Each row is a point. Two turns around zero, p and q, are shown by what they do to some points. Where does a point land after both, in the order given? Backwards means that the second turn is done in reverse. Each puzzle has new turns, and all numbers are rounded.

Turn p:
[-8 12 19] => [-5 19 14]
[ 15   6 -19] => [ 19  -6 -15]
[  0  -2 -24] => [  3  -8 -22]
[-23 -31  -5] => [-34 -19  -7]
[16 15 30] => [15 14 31]
Turn q:
[-20   9  15] => [-23  10   8]
[ 29 -30 -12] => [ 33 -28   3]
[ -7  -1 -19] => [ -3  -7 -19]
[-2 22 16] => [-7 25  8]
Where do these land?
q, then p: [-13  14  48] => [-16  42  26]
q, then p backwards: [-7 -6  0] => [-3 -9  0]
p, then q: [ -8  -7 -22] => [ -1 -15 -19]
p, then q: [ 6 16  4] => [10 14  2]
p, then q backwards: [ 34  -6 -11] => [ 25 -23 -12]
p, then q backwards: [-12 -12 -20] => [-17  -3 -19]

Turn p:
[-16  18  -7  -7 -32  -6] => [-15   5 -16 -10 -34   0]
[-15 -10  -9  19  24 -14] => [-20  -1   4  24  21 -11]
[34 16 31 19  3 19] => [46 14 24  9 -9 -2]
[-10  -2 -17 -33  -9 -26] => [-23 -10 -25 -29   2 -13]
[ 21 -24 -10  -7  -3  -1] => [ 15 -21 -16  -3  15   6]
[-10  28  -6  -5  -7  22] => [ -5  29   0  -8 -16  17]
[ -4 -26  17  14  25   5] => [  1 -16  28  17  23   3]
Turn q:
[ 15 -25   5   2 -24  10] => [ 26 -15   3 -15 -18  10]
[ -4  48  22  -7  -5 -15] => [-21  45  20 -11   8  -5]
[  6  -4 -30  27  13  12] => [ 17  -4 -19  36   1   2]
[-4 25  5 -7 31 13] => [-14  13   0   9  37   6]
[ 14 -38 -26  19  -5  18] => [ 34 -31 -20  17 -15   8]
[-15  32  -1   1   4  -5] => [-22  27  -1   8   5   1]
[ 12 -16  17 -16  -1 -27] => [  1 -14  17 -23  -3 -26]
[-18   2  17   5   5  -5] => [-19  -2  17   4  -1   5]
[ -5 -24 -10 -24 -18  -1] => [ -1 -20 -18 -25 -15  -1]
Where do these land?
p, then q: [11 -3  0 21 14 35] => [23 12 15 16 21 20]
p, then q backwards: [ -4 -14  -2  16  -6  34] => [-10  -3   8  24  -3  30]
p, then q: [-12  -3  20  -2  -3 -21] => [-13 -12  14 -11 -17 -10]
q, then p: [ 20 -22 -21 -12  22 -19] => [ -3 -22 -21   8  25 -26]
q, then p backwards: [ 16   7  -4 -24  -8 -26] => [  8  22   6 -21   4 -25]
q, then p backwards: [ 22  12   5 -11   9 -37] => [  7  21  17  -6  22 -30]
p, then q: [-12   7   8  14 -29  15] => [ 12   9   2  -8 -25  24]
q, then p: [-23   2   6 -11  -5  46] => [-4 15  9 -5 12 48]
q, then p: [-18  14 -13   9   5 -27] => [-23   3  -4  17 -20 -16]

Turn p:
[-19  19  -7   8   5 -18  14  -6] => [ -5  12   1  18  25 -17   0  -2]
[ -8   9 -10  -2 -22  30 -16  23] => [ -4   2 -39   8 -17  22  -3  -8]
[ 44 -16 -11  26   1  33   3 -40] => [ 49 -37  17 -14  -4  11 -11 -33]
[ 10   4  -7   3   7 -35 -14  -6] => [ 10  12  16   2   6 -13 -21  23]
[-15   4  -4 -36  -4 -27  10  15] => [-23  26  -9  -5  -8 -31   8  15]
[ 12  10  12 -10  24 -20  11  13] => [ 4 26 18 -9  7 -4 19 16]
[ -5 -20  -2  17  11  48 -15 -24] => [ -2 -32   1 -16   5  33 -16 -36]
[ -6 -14   0  10   7 -26  16  12] => [ -3  -6   3  -2  19 -15  11  26]
[-13   5  29 -16 -29  16  -9  14] => [-26  -1 -10  19 -34  13  13  -2]
Turn q:
[-13 -14  -4  30 -12  31 -12  12] => [ 10 -19  11  36 -26   0  -2   8]
[  9 -17 -13  -2 -30   8 -16 -16] => [  2 -14  -2  -6 -30 -13 -15 -21]
[ -3  24  24  -9  15 -31  22 -21] => [ -9  18   8 -25  40 -18  19   2]
[ 15  -8  11  23  -8  34 -12  23] => [ 18 -15  22  13 -31  19   1  17]
[ 23  15  21   8  26 -13  28   5] => [ 12   6  15 -19  31  19  27   6]
[ -7 -31 -28  18  -5   3 -23  -2] => [ 14 -19 -10  27 -11  -2 -28 -19]
[ -2  35  -6 -23  15 -15  42 -14] => [-26  26 -13 -17  28   2  38 -12]
[  1   6  -5  18  -5  16 -44   9] => [ 19  15  15  21 -28   0 -26   6]
[  0   2 -15 -32   0 -25  11   7] => [-10   9 -36 -20  12   4  -2  -3]
[-12  -6  12   9 -16   0   0  19] => [  9 -12  -5   6  -8 -10   4  23]
[-11  -6   4 -40  20  -8   3 -23] => [-39   4  -4 -17  24  -1 -17  -7]
Where do these land?
q, then p: [  5  -4 -19 -12   6 -26  25  -6] => [  4   9   1 -25  17 -17 -10 -22]
q, then p: [-10  -8 -20 -11  -4 -12   1 -23] => [ -6   0   9  -1  14 -16 -28  -6]
p, then q backwards: [-10  20   0 -24 -13  20 -10  -1] => [  0  12 -33 -14  -8  12  -9  -8]
q, then p: [-17 -38  14  35  10  -2  14  19] => [ 15 -32   5 -31  15  20  12  29]
q, then p: [ 4 -9 18 -6  4 -8  8 27] => [  1   6 -18 -24  -5  10  14   8]
q, then p backwards: [ -3  21  24  15 -28   2  20   2] => [ 18 -11  15 -14  -4 -18  32  12]
p, then q: [ 19  14 -11 -26  21  10 -10 -32] => [-14  25  23 -33  -7 -20 -11  -7]
q, then p: [-36  25   7  35  -1  -7 -32 -23] => [15 14 33 40 18  6 -5 36]
p, then q: [ 20 -38   8   9  -8   5 -25  28] => [ -6 -25 -22  -1 -37  24  -8  18]
q, then p: [ 27  18 -22 -16  14  19   9  11] => [  1   0 -16   9  -8   5   9 -45]
